Every row gives one point. A path goes straight from each point to the next, and from the last back to the first. The post is the endless flat space through its rows: a point in 2 columns, a line in 3, a plane in 4, and so on, so that a path can go around it. How many times does the path go around the post? Going back the other way cancels.

Post (2 x 3)
[[  3   8   8]
 [-11 -36 -14]]
Path (27 x 3)
[[  8 -16 -14]
 [ -3  -7 -35]
 [ 12 -10 -10]
 [ 20 -22  18]
 [ 18  40  39]
 [-32 -28  12]
 [-23   9   9]
 [ -9   9  36]
 [  9 -41   8]
 [ 26 -14   4]
 [ -8 -41   2]
 [ -2 -36 -10]
 [ 24  19 -12]
 [ -8   8 -16]
 [-29 -53 -26]
 [-29 -58  14]
 [-11 -60   2]
 [  0  13  26]
 [-24  -7  18]
 [ -3 -28   5]
 [ 21 -27   2]
 [ 11 -12 -38]
 [ -5   4 -23]
 [-22  -7   1]
 [-16  26  11]
 [ -6 -12 -25]
 [ 16  -4 -18]]
Times around: 1

Post (10 x 11)
[[ 19   6   9 -18  26  34  -8  23 -17 -11 -33]
 [  2 -29  31  23 -15  18  39  10 -19  -2   0]
 [-19   4 -12  -7  -8   8  18   4  16  30   4]
 [ 20   1 -39 -16  -2  22 -10   3  -5  13  -2]
 [  1 -16   9  22  -7  -5 -18  24  -7  -4  -4]
 [-47  11   3  16 -13  25  -8 -15   9 -14 -36]
 [ -5 -18   0  -2 -28 -38  -3  16   7 -16 -22]
 [ 27  13 -37   7  10 -15   5  -8   8  11  29]
 [ 10  -8  27 -10  10  -6 -29   4 -11  -1 -12]
 [ 14   4  -7   5 -13   0   0  -2  16  22  -8]]
Path (25 x 11)
[[-16   7 -10   8  32  15   1  12   8   5 -33]
 [ 44 -29 -19  16 -33  -6  -9  -7  -4  12  22]
 [-54 -31  20   7  -1  -2  29  17   2 -27  -2]
 [  9 -15   2  -7  -8 -33   1   1   9  29  -4]
 [  8 -11  15  -4 -10 -48  14  -8 -12  29   9]
 [-13   5   8   2 -16  24 -24   9  -5  -4 -28]
 [ -4  33  -2  12   8 -26  -2  30  16 -27 -39]
 [ 11 -14   2  46  14 -13   3  -8 -45 -23  19]
 [ 32 -20  -1 -14   1 -40   9 -21  24  18  -6]
 [ 23 -20   1 -26 -25   6  -9 -18   0  -7   6]
 [ 53  22  11 -29   3  27 -44  14  -9  16   2]
 [ -9  18   0  21  14   1  16 -18 -15 -42 -11]
 [  3 -12  13  23   7   2   0  33  -7  -7 -34]
 [  6   2  -1  -9  22  16  17  35   9 -21 -39]
 [ 42   5  10  13  39 -20 -12  -9   2  -6 -39]
 [ 25  11  28   3  35 -11 -20   8   3  39 -25]
 [  4  -5  -6  34   2  12   2  19   5 -17 -30]
 [ 12 -19  53 -16  -7  17  16  -8 -15 -32 -33]
 [ -1  23 -23  22 -34 -18   5   2   8 -25   0]
 [  3  -8 -22   3 -32  12   2  12  -2  19 -18]
 [ 33  -2   1   5  26 -16 -14  24  -2  18   5]
 [  1 -15 -34  11 -16  15 -22 -37  28  34   4]
 [  1  11  21  -9   2   5 -17 -15   7   9  -2]
 [  5  32 -36  32  22  60 -17  14 -25 -21   6]
 [  8  19  11   1  13  -6  22   6   7   8 -46]]
Times around: 3
